Every row gives one point. Each copy is the shape, with its points in the same order, turned, moved and blurred by noise. Is it also mirrored, or only turned?

Shape (7 x 2):
[[-2.0 -2.1]
 [ 4.9  3.0]
 [ 4.2  4.6]
 [ 1.6 -1.5]
 [-5.2 -2.3]
 [-2.9 -0.6]
 [ 2.3 10.5]]
Copy 1, 7 rows:
[[-2.9  0.5]
 [ 5.0 -2.2]
 [ 6.5 -1.2]
 [-0.5 -2.4]
 [-4.6  3.2]
 [-2.1  2.1]
 [10.1  3.7]]
Copy 1 is: only turned
Copy 2, 7 rows:
[[-1.8 -3.9]
 [ 1.5  4.0]
 [ 0.0  4.9]
 [ 1.2 -1.5]
 [-4.3 -5.6]
 [-3.3 -2.9]
 [-4.2  9.0]]
Copy 2 is: only turned
Copy 3 (7 x 2):
[[ -0.1   1.9]
 [  4.7  -4.3]
 [  3.8  -5.9]
 [  2.2   0.9]
 [ -4.2   3.0]
 [ -1.9   1.6]
 [  0.4 -11.4]]
Copy 3 is: mirrored

Shape (9 x 4):
[[ 6.3  6.0 -2.7  2.4]
 [-4.2 -4.7  3.9  5.9]
 [-4.4  4.2  2.6  6.9]
 [-2.4  1.9 -3.8  1.7]
 [-0.5  5.6  1.7 -1.8]
 [-2.0 -5.2  3.2 -5.1]
 [ 2.6  0.3 -6.7  2.4]
 [ 7.7 -2.7  5.3  1.3]
 [-5.0 -4.6  0.7  2.5]]
Copy 1, 9 rows:
[[ 6.7 -0.3 -6.7  3.4]
 [-7.4  1.8  1.3  7.3]
 [-6.5  3.6 -6.1  2.4]
 [-2.6 -3.3 -2.5  1.5]
 [ 1.3  3.9 -3.6 -1.9]
 [-1.2  2.8  7.4  0.1]
 [ 2.6 -7.2 -2.0  3.9]
 [ 5.9  4.1  3.8  7.7]
 [-5.0 -0.3  3.2  4.1]]
Copy 1 is: only turned
Copy 2, 9 rows:
[[ 9.7 -0.2 -2.1  4.6]
 [-6.7  1.6 -3.0  2.8]
 [-0.3  7.7 -1.5  3.6]
 [ 3.1  2.1 -3.7 -1.7]
 [ 4.7  2.0  3.5  0.3]
 [-3.6 -5.1  2.7 -3.1]
 [ 6.0 -1.6 -7.1 -0.1]
 [ 0.9 -6.6  0.9  8.1]
 [-5.0  0.6 -3.0 -1.4]]
Copy 2 is: only turned
Copy 3, 9 rows:
[[ 4.9  6.7 -0.2 -3.1]
 [-3.2 -3.4  1.0  7.5]
 [-4.0  5.5 -0.7  6.8]
 [ 1.2  2.3 -5.6  0.3]
 [-2.7  2.9  0.8 -2.9]
 [-4.1 -8.1  0.3 -2.2]
 [ 7.0  1.7 -4.1  0.0]
 [ 4.1 -3.6  7.0  0.1]
 [-2.0 -3.2 -3.8  4.9]]
Copy 3 is: only turned
